Each row is a point. Examples show where two turns around zero, p and q, send a point. Write where each new point lands after one turn and then the other. Backwards means that the second turn is done in reverse. Each puzzle has new turns, and all numbers are rounded.

Turn p:
[ 32 -14 -19] => [ 33 -13  17]
[-10  -3 -16] => [ 10   0 -17]
[-6 -5 12] => [-13  -6  -1]
[ -2 -14   8] => [ -6 -15   0]
[-12 -12  13] => [-16 -13  -6]
[-2 48  2] => [-8 47  6]
Turn q:
[-26  19   6] => [-11  29 -11]
[  4   1 -14] => [  3  -9 -11]
[-17  -8  -6] => [-19  -1  -5]
[ 39 -11  14] => [ 28 -18  27]
Where do these land?
p, then q: [ 4  5 42] => [-30  28  11]
p, then q: [  7   3 -31] => [ 29 -13  -2]
q, then p: [-17   0  10] => [-11  14  -8]
p, then q: [ -7 -21 -17] => [  1 -28  -2]
p, then q: [13 14 -5] => [15 11  5]

Turn p:
[-14  -8 -19   4 -12  21] => [  9 -18  -4 -10 -26   5]
[ 10  20  13 -13  13   9] => [ 2 20 -2  6 11 23]
[-25  -6  -4 -13  21  20] => [-17 -12 -11 -17  -7  28]
[  2  15  25  11 -22  -8] => [ 1  7  3 37 -2 -9]
[-15  11 -24   9   1  -2] => [ -4   8 -12 -13 -23  -8]
[ 15 -26 -17  32  20  16] => [ 23 -23 -31 -22  14 -11]
[ 38 -14  17 -16   2  -8] => [15  2 23  3 38  0]
[-11   8   9 -14 -24 -48] => [-29  16  33  17  -5 -28]
Turn q:
[ 11 -18  17 -24  14  -6] => [-13 -10  30 -18  -3  -4]
[  6  12   5  39 -18 -12] => [-11  10 -26  28   7 -22]
[-18 -31  16 -41  30  -5] => [-19 -12  29 -48 -12  18]
[ 20  15  -9   8 -20  -1] => [ 17   7  -2  21   9 -18]
[ -2 -22  19 -19  23  24] => [-12 -25  24 -11 -21  19]
[-13   8  -7   4 -25   4] => [ 16  12 -18   2 -12  -6]
[ -3  33 -10  14   0  -2] => [  6  22 -12  21  12  11]
[ -1   3 -31  20  -4  -2] => [ 15  -5 -26   6  20   1]
Where do these land?
q, then p: [ 36  24 -25   7  21  22] => [ 20 -16 -41   3  33   1]
q, then p: [-31  -9   0  -9  15   8] => [  9  -9  15  -5 -18  25]
p, then q: [-11  13  16 -22  13 -15] => [ -8  15 -11   5 -16  27]
p, then q: [  2 -26   0 -10  -9 -31] => [-34   9   7 -22  -4  -4]
q, then p: [ 3  2  4 14 16 -2] => [ -8 -10 -16  -4  -6   3]
p, then q: [ 15   7 -24  28 -30   6] => [  9   5   8  10  22 -43]
p, then q: [-13 -10  30  -8 -25  13] => [-19 -25 -22  12 -19  -9]
